Rows are points. Two turns around zero, p and q, are shown by what they do to some points. Write where each new point lands after one turn and then the other. Backwards means that the second turn is done in reverse. Each puzzle has new turns, and all numbers are rounded.

Turn p:
[-8.3 -1.3  1.1] -> [ 1.8  4.7 -6.8]
[ 1.4 -1.9 -1.4] -> [-0.4 -2.7 -0.4]
[ 2.0  3.3 -3.7] -> [ 3.7 -1.6  3.5]
[ 4.9 -0.1  4.0] -> [-5.1 -0.4  3.7]
Turn q:
[ 2.9  4.5 -0.3] -> [-2.7  3.8  2.7]
[ 2.2 -0.2 -4.4] -> [-4.5 -0.1 -1.9]
[-6.5 -2.0 -2.3] -> [ 0.7 -7.1  0.6]
[ 4.8 -5.2  1.7] -> [ 1.7  3.1 -6.4]
[-5.4  4.0  2.5] -> [ 2.6 -2.2  6.3]
[ 2.1 -1.2  2.8] -> [ 2.2  2.6 -1.5]
Where do these land?
p, then q backwards: [-0.9  1.7  1.4] -> [1.7 1.3 1.1]
p, then q: [ 4.2 -5.9  5.2] -> [ 2.9 -8.3  1.4]
p, then q backwards: [-0.4  3.1  0.8] -> [0.9 2.1 2.3]
q, then p: [-6.6 -1.5 -3.4] -> [-4.1 -3.3 -5.4]
p, then q: [ 3.3  3.9 -6.0] -> [ 3.7  5.3 -4.5]
q, then p: [ 0.4 -1.3  2.0] -> [ 0.3 -1.4  2.0]

Turn p:
[ 1.6 -2.8  0.9  0.2] -> [-0.8 -1.7  2.7 -0.6]
[-2.3 -0.2 -6.9  0.3] -> [-0.6 -0.4 -5.1 -5.2]
[0.1 0.9 5.9 2.9] -> [-2.1  2.9  3.5  4.3]
[5.1 3.1 5.0 2.0] -> [-1.9 -1.5  1.9  7.4]
[-4.5 -1.1 -4.9 -5.3] -> [ 5.3  0.6 -3.0 -6.0]
Turn q:
[-0.2 -1.3  2.6 -0.9] -> [-1.3  2.1 -1.3  1.3]
[-2.0 -1.7  5.7  1.8] -> [ 1.0  5.8 -2.4  1.6]
[ 2.9 -0.1 -9.9  2.5] -> [ 2.6 -9.2 -0.1 -4.7]
[-0.9  1.4 -0.6  3.4] -> [ 3.6  0.3  0.6 -1.1]
[ 1.9 -2.1  3.1  1.0] -> [ 0.4  1.2 -3.2  2.6]
[ 5.6  4.7  0.3 -5.6] -> [-3.3 -4.0  4.4  6.2]
[-7.3 -1.0 -1.1 -2.2] -> [-3.0  3.9  1.8 -5.8]
Where do these land?
q, then p: [-1.9  4.1 -1.2  0.2] -> [1.3 0.1 3.2 3.2]
q, then p: [-6.3 -2.1 -2.5  2.0] -> [ 6.8 -1.9 -1.7  1.2]
q, then p: [2.7 6.5 4.2 2.3] -> [-6.0 -0.8  2.1  5.6]
q, then p: [ 4.6 -5.0 -3.0  0.2] -> [-1.1 -2.1 -0.5 -7.0]
p, then q: [ 0.9 -3.5  2.6 -4.8] -> [-1.1  0.7 -3.2  5.6]
